Rows are points. Each copy is the shape, with its points in the same order, stretched, turned, moved and blurred by noise. Some copies are also mirrored. Which?

Shape (8 x 3)
[[ 1.0  6.3  0.6]
 [-5.6 -3.6  6.2]
 [ 3.3 -2.1  0.8]
 [ 8.0  0.7  2.1]
 [-4.7 -3.8 -1.2]
 [-4.8 -9.0  1.4]
 [-0.5 -1.1 -2.2]
 [ 4.0  5.6 -2.6]]
Copy 1 (8 x 3)
[[ 3.0 -1.4  4.3]
 [ 2.7  9.5 -5.2]
 [-1.4 -1.8 -3.5]
 [ 3.0 -7.5 -1.4]
 [-4.3  5.3 -2.7]
 [-4.9  8.2 -7.9]
 [-4.3 -0.3 -0.1]
 [-1.4 -5.4  3.6]]
Copy 1 is: mirrored
Copy 2 (8 x 3)
[[-5.8  1.6  1.7]
 [ 7.3  4.1  0.6]
 [ 0.0 -2.0  2.3]
 [-3.6 -3.6  6.7]
 [ 4.2  0.8 -4.4]
 [ 9.6 -0.3 -3.5]
 [-0.3 -0.9 -1.9]
 [-7.5 -1.0  1.4]]
Copy 2 is: mirrored
Copy 3 (8 x 3)
[[ 6.0  1.3  1.6]
 [-2.4 -1.5 -5.6]
 [ 6.9 -4.6 -2.3]
 [12.4 -3.6 -3.7]
 [-1.7 -5.2  1.1]
 [-2.3 -7.1 -3.2]
 [ 3.7 -3.6  1.1]
 [ 9.1 -0.9  2.9]]
Copy 3 is: mirrored
Copy 4 (8 x 3)
[[ 1.9  6.2 -1.5]
 [-4.5 -2.9 -4.3]
 [-2.3  1.6  2.5]
 [-4.0  6.6  4.1]
 [ 0.5 -5.8 -0.2]
 [-4.0 -7.7 -0.7]
 [ 1.8 -1.5  1.3]
 [ 4.1  6.2  2.3]]
Copy 4 is: only turned

Shape (10 x 4)
[[ 3.7  4.2 -3.7 -0.5]
 [-1.1  1.3  1.4 -4.7]
 [-2.9 -5.5  5.5 -3.9]
 [ 4.2  4.4 -4.7 -3.7]
 [ 0.1 -4.0  6.1  4.1]
 [-4.8 -3.1  1.7 -2.3]
 [ 1.8 -0.3 -5.0 -0.2]
 [-3.6  2.8  1.6  6.4]
 [-7.8 -1.3  1.0 -3.5]
 [ 0.6  4.8  4.8 -3.0]]
Copy 1 (10 x 4)
[[-5.9  5.6  0.6  1.9]
 [ 2.3  6.6  1.3  1.2]
 [ 8.7  1.8  1.0 -0.2]
 [-5.9  7.4  1.5  0.5]
 [ 4.4 -2.8 -1.8  1.4]
 [ 4.7  3.3  3.6  3.1]
 [-5.2  3.0  3.5  0.2]
 [-1.4  2.3  0.4  8.6]
 [ 5.3  6.7  4.9  5.8]
 [ 2.9  7.3 -2.9  3.0]]
Copy 1 is: only turned
Copy 2 (10 x 4)
[[ 5.8  5.9 -0.7 -0.6]
 [ 2.5 -0.2  0.0  6.4]
 [-6.8 -6.0 -0.7  7.6]
 [ 7.3  6.7 -2.7  1.7]
 [-8.5 -5.0  2.7 -1.9]
 [-4.3 -0.4  2.6  8.4]
 [ 0.2  7.3 -0.3  2.7]
 [-2.2  3.1  9.8 -1.9]
 [-3.0  1.1  5.3 10.7]
 [ 5.5 -3.9  0.5  2.1]]
Copy 2 is: mirrored

Shape (12 x 8)
[[-13.5  -0.1  -3.6   1.7   1.1  -1.4  -0.2   5.2]
 [  0.7  -0.5   3.2  -1.2   5.2   2.0  -5.4  -0.7]
 [  0.7  -0.7   3.2  -8.1  -0.3  -3.1   3.7   5.4]
 [  0.4   0.9   3.6   3.2   0.1  -0.2  -4.6   2.5]
 [ -0.2   0.5   3.6   0.0  -4.0   1.0   2.7  -1.8]
 [ -3.2  10.9  -0.6  -1.0  -2.4   1.4  -7.6  -0.7]
 [ -1.1   1.8   2.3   0.7   7.2 -10.5   4.5  -0.4]
 [ -4.7   2.3   2.2   0.7  -3.2   2.1   5.2   3.2]
 [ -0.5   0.5  -9.8  -6.4   0.5   1.6   4.6   4.1]
 [  0.7   3.4   3.6  -5.5  -0.1  -1.9   4.9   3.8]
 [  0.2   0.1  -2.9   1.4   0.2   1.8  -3.2   0.7]
 [ -1.0  -3.7   0.2   1.8  -2.8   1.4  -2.1  -1.5]]
Copy 1 (12 x 8)
[[-6.1  3.6 -3.8 -5.0 -0.4  3.3 12.4  1.5]
 [-8.3  3.5 -1.4  0.7  3.3  3.3 -4.5  2.0]
 [ 0.4  3.8  4.5 -2.7  6.6  2.7 -3.7 -5.6]
 [-5.3  6.1  2.0  1.7  0.8  3.3 -1.0  6.3]
 [ 0.8  4.6 -0.2  2.4 -2.1 -0.4 -2.3 -0.9]
 [-0.4  7.2 -0.7 -7.5 -4.6  7.6 -2.1  5.5]
 [-1.1  4.7 -1.9 -4.9  9.1 -8.1 -0.7  4.9]
 [ 2.2  7.5 -3.3  1.3 -0.7  3.2  3.8 -1.9]
 [ 4.0 -6.3 -2.1 -4.7  3.7  8.4  1.9 -3.0]
 [ 2.7  6.1  0.5 -2.2  5.7  2.6 -3.5 -4.1]
 [-2.6 -0.1 -0.8  0.1  0.0  5.1  0.1  3.9]
 [-4.1  0.6  1.0  2.7 -2.4  0.9  0.3  1.5]]
Copy 1 is: only turned
Copy 2 (12 x 8)
[[ -2.0  -2.5  -8.1  11.7  -1.6   0.7  -6.3   1.3]
 [ -0.7  10.2  -1.3   4.5   3.3   1.8   2.9  -1.9]
 [ 11.6   2.5   1.9   2.5  -1.5  -6.8  -5.1  -1.8]
 [ -4.9   3.6   3.5   6.2   3.8  -2.5  -1.2   1.1]
 [ -1.6   1.2  -0.5  -1.5  -3.0  -5.9  -0.6   3.9]
 [ -9.7   7.8   3.3   3.8  -3.1   2.7 -11.8   0.5]
 [  2.5   2.5  -0.3  -2.9   7.6  -7.5  -3.3 -10.1]
 [  0.0  -1.7  -1.3   2.6  -1.1  -4.5  -5.9   7.6]
 [  9.0  -5.0   0.3  -2.6  -4.2   8.0  -7.0  -1.1]
 [  7.5   3.9   2.8  -0.2   0.0  -5.4  -7.5   0.6]
 [ -4.4  -0.4   1.1   2.2   0.8   3.4  -0.1   0.4]
 [ -3.8   0.2  -3.1   1.8  -2.1  -1.3   5.0   1.6]]
Copy 2 is: mirrored
Copy 3 (12 x 8)
[[ -7.3   5.8  -4.2   5.9  -0.2  -7.0  10.6   2.2]
 [ -2.6   1.6   3.2   6.6   0.0  -1.2   1.4  -1.3]
 [ -3.4  -2.3  -2.5   1.2   1.0  11.3   3.1   6.2]
 [ -2.8  -0.2   2.2   4.5   5.8  -3.4   0.4   3.3]
 [  1.9  -3.4  -1.1   0.1  -0.1  -0.9  -2.6   7.5]
 [ -6.7   8.7  -7.2   7.3   7.2  -1.6  -7.5  -2.6]
 [ -6.9 -13.0  -6.3   7.3   1.2   1.2   1.2  -3.2]
 [  2.6   0.9  -5.7   3.1  -0.7  -2.4   3.8   7.6]
 [ -0.9   9.5  -6.4  -7.6   0.4   9.0   6.5  -3.1]
 [ -0.2  -4.4  -6.2   3.3   0.5   8.6   1.5   5.3]
 [ -1.5   4.7   1.1  -1.3   3.7  -0.7   2.5  -0.5]
 [ -1.9   0.8   5.2  -3.8   1.0  -4.2   0.5   4.2]]
Copy 3 is: mirrored
